Each row of a before or after table is a point. One or more steps were done to the points. Then noise was added and the rows were shuffled. The steps act on how far a point lies along the listed directions, d1 being the first. What was done? A step turns or swaps two directions, mirrors them in a line or flattens them onto one, adds a multiple of one to another, or multiplies one. Angles are multiples of 10 degrees, from the lower direction toward the higher: turns from -170 to 170, lines from 10 to 170 but not 90. Use the fewest steps. Two steps may share a direction if one is a turn and the other turns, adds or multiplies; they go together, in the order done. Otherwise the lowest direction goes first.
(in the rows, 128 means zero)

Directions:
(1): [169 121 164]
(2): [149 177 114]
(3): [ 98 152 167]
Before:
[[103 122 109]
 [140 130 131]
 [141 123 150]
 [165 142 123]
 [107 128 113]
 [155 129 105]
 [116 138 124]
 [132 140 118]
 [129 111 131]
 [131 134 134]
 [119 149 181]
 [133 153 137]
 [125 157 120]]
After:
[[121 170 156]
 [187 141  94]
 [140 144 154]
 [108 135 138]
 [146 134 125]
 [ 99 113 114]
 [ 97 104 109]
 [115 157 134]
 [188 106  59]
 [136 107 121]
 [133 133 115]
 [ 71 210 251]
 [128 142 138]]
Steps: add 0.7 times d1 to d2; multiply d3 by 3

Directions:
(1): [115 108 182  76 155 146 106 142]
(2): [141 123 115  77  63 127 145 152]
(3): [ 95 176 130 138 108 118  75 162]
(4): [144 107 107 151 142 176 128 190]
(5): [ 95 162 163 141 122 148 189 141]
(6): [126  82 172 171  87 114 118 132]
Before:
[[158 108  67 187  92 116 111 125]
 [106 116 175 122 128 152 144 137]
 [102 125 152 170 126 178 125 180]
 [143 127  98 150  95 122 148 112]
 [106 138 154 143 139 129  99 124]
 [116 151 157  65  96 156 151 140]
 [144 175  69  85  45 149 138 183]
 [ 88 156 128 122  76 144 138 189]
 [114 124 162  82 116 113  80 147]
 [120 138 162 142 143 142 131 108]
 [114 113 135 153 146 145 149 129]
 [173  93 109 147  93 125 131 132]
 [162 109 107 116 118 102 105 115]
 [126 138 151 126 162 154 137 133]]
After (14 x 8):
[[102 113 184 143 142 151 138 130]
 [115 123 125 145 156 149 150 129]
 [145 142  98 108   8 139 132 189]
 [128 140 150 121 160 153 139 134]
 [106 146 145 139 153 130  98 123]
 [108 107 185 117 124 107  70 140]
 [113 119 191 102  80 147 142 139]
 [ 98 133 151 175 146 181 124 174]
 [163 107 107 121 117 101 103 114]
 [170  94 110 155 108 126 127 128]
 [160 126  49 167 104 120 116 126]
 [ 86 143 145 144  73 138 132 183]
 [119 146 155 138 153 143 132 107]
 [144 133  93 144  94 125 151 113]]
Steps: add 0.5 times d1 to d6; turn d2 and d6 by 40 degrees

Directions:
(1): [ 62 116 149 116 158 158 185 130 146 131 150]
(2): [132 111  98 150 129 158 144  93 110  48 116]
(3): [138 115 116 157  64  97 171 128 167 127 162]
(4): [145  80 118 136 157 109 142 207 129 109 111]
Before (10 x 11):
[[136 141 110 134  97 153  70  63 113  78 128]
 [188 146 136 116 111 114  49 131 107 139  82]
 [151  99 132 128 164 123  87 161  80 113  95]
 [155 108 137 133  88  92 126 155 153 192 155]
 [179 146 117 114 106  89  68 135 119 164 120]
 [177 116 113 166 110  95 123 141 128 129 130]
 [126 132 106 156 115 163 158  37 115  29 157]
 [ 94 135 131  96 136 156 128  69 125 143 141]
 [146  87 110 153 100  77 137 189 161 165 140]
 [161  90 100 140 111  93 123 196 140 154 107]]
After:
[[ 96 155 139 108 129 170  67  61 114 116 131]
 [130 141 153  94 178 168  63 128  95 132  73]
 [103 110 140 131 191 150 140 148 117 131 119]
 [ 97  96 151 116 156 143 154 143 134 157 142]
 [136 147 113 116  80 125 111  54 133 143 153]
 [116 152 136 133 116 149 150  51 126  93 175]
 [163  93 129 132 155 113  85 171  82 113  94]
 [106  73 118 120 180 138 147 211 124 137  94]
 [112 140 139  87 182 152  94 118  99 145 113]
 [ 87  71 124 129 176 133 160 196 146 143 124]]
Steps: mirror d1 and d3 in the line at 50 degrees; multiply d2 by 0.4; multiply d4 by 1.3

Directions:
(1): [129 182 117 160 123 118 167  93 147 106 132 210 114 123 128 136  78 103]
(2): [108 103 155 172 187 128 136 131 116 160 161 112 109 183 118  97 102  73]
(3): [ 98  83  79 109  85 133 145 103 174  98 123 123 101 165  80 123 154  92]
(4): [148 168 102  81 129 127 182 156  99 152  96  85  82 128  97 113  86 127]
(5): [192 137 107  99 107 151 147 162 109 114 183 144 181 168 141 121 141  92]
Before, 10 rows:
[[131 107 138 183 123 118 114 112 172 106 171 177 146 149 158 137 108  90]
 [112 119  97  92 105 115 131 120 165 127  92  99  90 127  88 133 121 120]
 [117 121 154 147 133 147  92 134 142 134 117 130 138 129 143 120 135 128]
 [ 84 189 149 184 188  97 177 119 124 170  89 112  37 131 101 102  38 123]
 [114 157 122 144 141 123 119 105 139 113  89 148 113 100 133 138 113 154]
 [110 121 160 214 187 119 108 114 116 134 161 161 143 129 142 124 104 142]
 [173 163 113 172 136 125 177 111 128 123 171 202 138 166 124 114  64  41]
 [143 109 141 162 118 134 102 124 119 110 172 180 169 148 162 134 146 130]
 [129 119 146 149 143 121 112 102 136 116 148 165 147 133 168 133 141 101]
 [ 76 108 132 133 113 109 100  94 161 110  90 115 110 112 119 146 148 151]]
After, 10 rows:
[[144 118  94 111  96 144 104 121 155  85 123 137 162 128 136 139 167 139]
 [148 139 139 124 129 154 119 158 122 140 127 121 142 151 138 111 118 109]
 [164 162 119 108  87 131 124 127 137  87 150 172 188 132 159 151 145 126]
 [138  70 111 149 174 150 150 167  95 145 194  78 135 218  93  83 127  79]
 [ 75  63 103 157 150 116 165 102 158 154 113  80  47 196  46  88  94  39]
 [ 55  24 167 230 180 129  79 105 176 130 201 120 140 232 124  92 172  52]
 [152 137 100  90 115 130 162 159  93 142 120  96  99 157 102 112 104 131]
 [130 151 136 144 116 113 105  97 174 104 128 190 147 101 146 157 115 129]
 [149 125 111  91 136 131 162 136 112 135 135 102 112 158 128 112 125  81]
 [150 113  93 116 128 127 175 156 141 137 151  96  93 186 107 110  79  61]]
Steps: swap d1 and d3; multiply d2 by 2; turn d4 and d5 by -130 degrees

Directions:
(1): [ 80 119 162 134 124 118 109 125 123 141 185 126 111 127 148 153  98  54
  57  69 138 142 144 133 131 174  96  93 139  83 160 139]
(2): [135 112 122 124 181 194 125  94 145 170 154 130 108 153 117 125 106 194
 103 132 127 106 192 115 149 127 184 123 116 106 196 112]
(3): [142 139 128 141 105 153  92 166 126 140  97  86 142 126 244 129 107 172
 113 141 102 118 160  90  96 155 101 134 126 123 117 174]
(4): [113  80 109  95 130 112 148  79 155 150 119 125 184  92 144 129 122 118
 143 144 166  72  72 127 105 163 180 108 118  88 132 191]
(5): [185  90  99  77  71 103 150 136 101 142 125  80 151 127  71 106  88 145
 124 111 122 179 137  71 139 124 100 105 146 112 165 144]
Before, 13 rows:
[[167  95  85  97 138 174 128 119 152 173  81  93 157 116 186 101  96 241
  127 186 123  85 181 105  91 136 164 138 116 117 168 169]
 [107  80 123  94 119 146 126  89 143 168 149 125 153 108 185 136  93 113
  101 121 152  93 110  92 110 192 142 103 117  78 153 202]
 [151 156 141 145 140 202  90 154  86 155 169  88  80 191 132 156 115 191
   83  92  69 171 248  83 151 129  85 148 137 144 193  88]
 [111 128 121 126 134 161 109 123 147 138 109 122 146  96 211 133  97 156
  128 132 134  81 139 139 119 145 144 155 115 100 132 185]
 [ 85 165 185 164 136 121 117 148 125 128 170 165 107 133 186 132 138  72
  101 115 114 120 151 154 137 130 103 134 125 127 118 119]
 [127  68  95  92 124 144 138  87 160 165 134 112 190  98 177 105  87 133
  138 144 153  60 114 133 119 175 203 115 113  78 153 203]
 [117 128 117 122 151 119 151 105 145 114  90 151 160 116 112 106 159 167
  172 184 123  91 106 136 113  89 171 133 120 165  92 118]
 [166 126  98 136 105 141 136 150 125 146 123 104 121 141 114 124 107 148
  140 127 111 168 163 101 113 116 117 139 121 147 142 126]
 [161 179 121 142 110 100 137 142 107  99 102 126 118 136 111 153 146 131
  156 147 145 169 127 140 104 108 107 129 147 159  98 101]
 [145 160 133 128  97 133 123 177  83 126 129  96  92 154 107 132 109 125
   99 127  96 204 170 117 141 100  59 120 154 140 147 103]
 [119 142 143 159 114 133 105 166 138 114 111 119 130 128 192 119 132 131
  135 152 109 124 118 132 119 131  74 146 135 141 101 126]
 [ 93 140 143 140 120 146 108 141 115 161 143  98 130 123 207 157 111 136
   97 113 115 126 148 129 112 188 120 128 127  98 156 136]
 [185  89 115  99  63 123 126 169 103 146 100  60 139 132  76  82 109 131
  113 100  77 189 146  72 149  98  67 118 160 128 162 124]]
After, 13 rows:
[[188  84 113  98  73 137 125 160 106 155 106  60 136 138  73  80 108 146
  109 102  77 185 158  71 154  98  80 117 159 124 176 121]
 [143  94  99  92  93 118 142 109 138 134  89 125 178  91 175 117 132 138
  172 167 144  93  64  96  98 156 138 135 114 127  90 202]
 [122 133 139 157 146 176 104 146 148 139 127 120 118 143 186 116 117 171
  119 154 110 111 158 124 132 130 110 143 127 128 143 117]
 [148 123 109 138  96 128 129 156 120 146 140 102 117 134 123 136  98 112
  118 104 116 176 159 105 113 134  97 128 127 135 143 133]
 [108 134 126 130 115 137 108 134 142 124 102 122 151  87 216 135 103 131
  133 127 135  90 117 143 114 148 123 155 118 106 107 192]
 [144 161 131 139 152 149 126 114 118 138 148 126  93 155 111 162 114 153
  104 124 148 160 187 134 122 127 140 111 142 122 170  96]
 [122  78 101  94  88 100 142 108 147 138 120 111 201  81 186 108 100  86
  152 138 156  74  71 141 107 177 166 115 122  93 108 215]
 [103  99 130 106  76  89 108 154 126 142 119  88 158  86 223 133  86  80
   74 112 136 128 129 127  74 190  62 103 142  89 131 202]
 [130 155 118 139 101 125 127 159 111 132  84  98 152 112 198 137 146 169
  168 160 105 124 107 132 100 149 122 159 124 146  99 132]
 [ 58 108 159 128 163 126 126  91 143 141 171 150 130 123 133 136 112  90
   74 109 137 101 142 138 121 147 144  86 132 100 156 129]
 [162 162 121 126 106 145 128 174  87 127 112  98  96 157 101 123 117 159
  122 146  91 198 171 114 145  84  75 130 146 154 144  97]
 [152 181 142 149  60 104 100 205  61  92 116  86 113 153 144 152 155 109
  140 103  66 201 147 103 119 119   9 163 154 188  82 110]
 [134 172 149 158 149 138 137 146 132 123 117 166 123 139 165 109 164 153
  167 173 101 103 147 147 136  89 142 165 114 167  95 105]]
Steps: turn d1 and d2 by -160 degrees
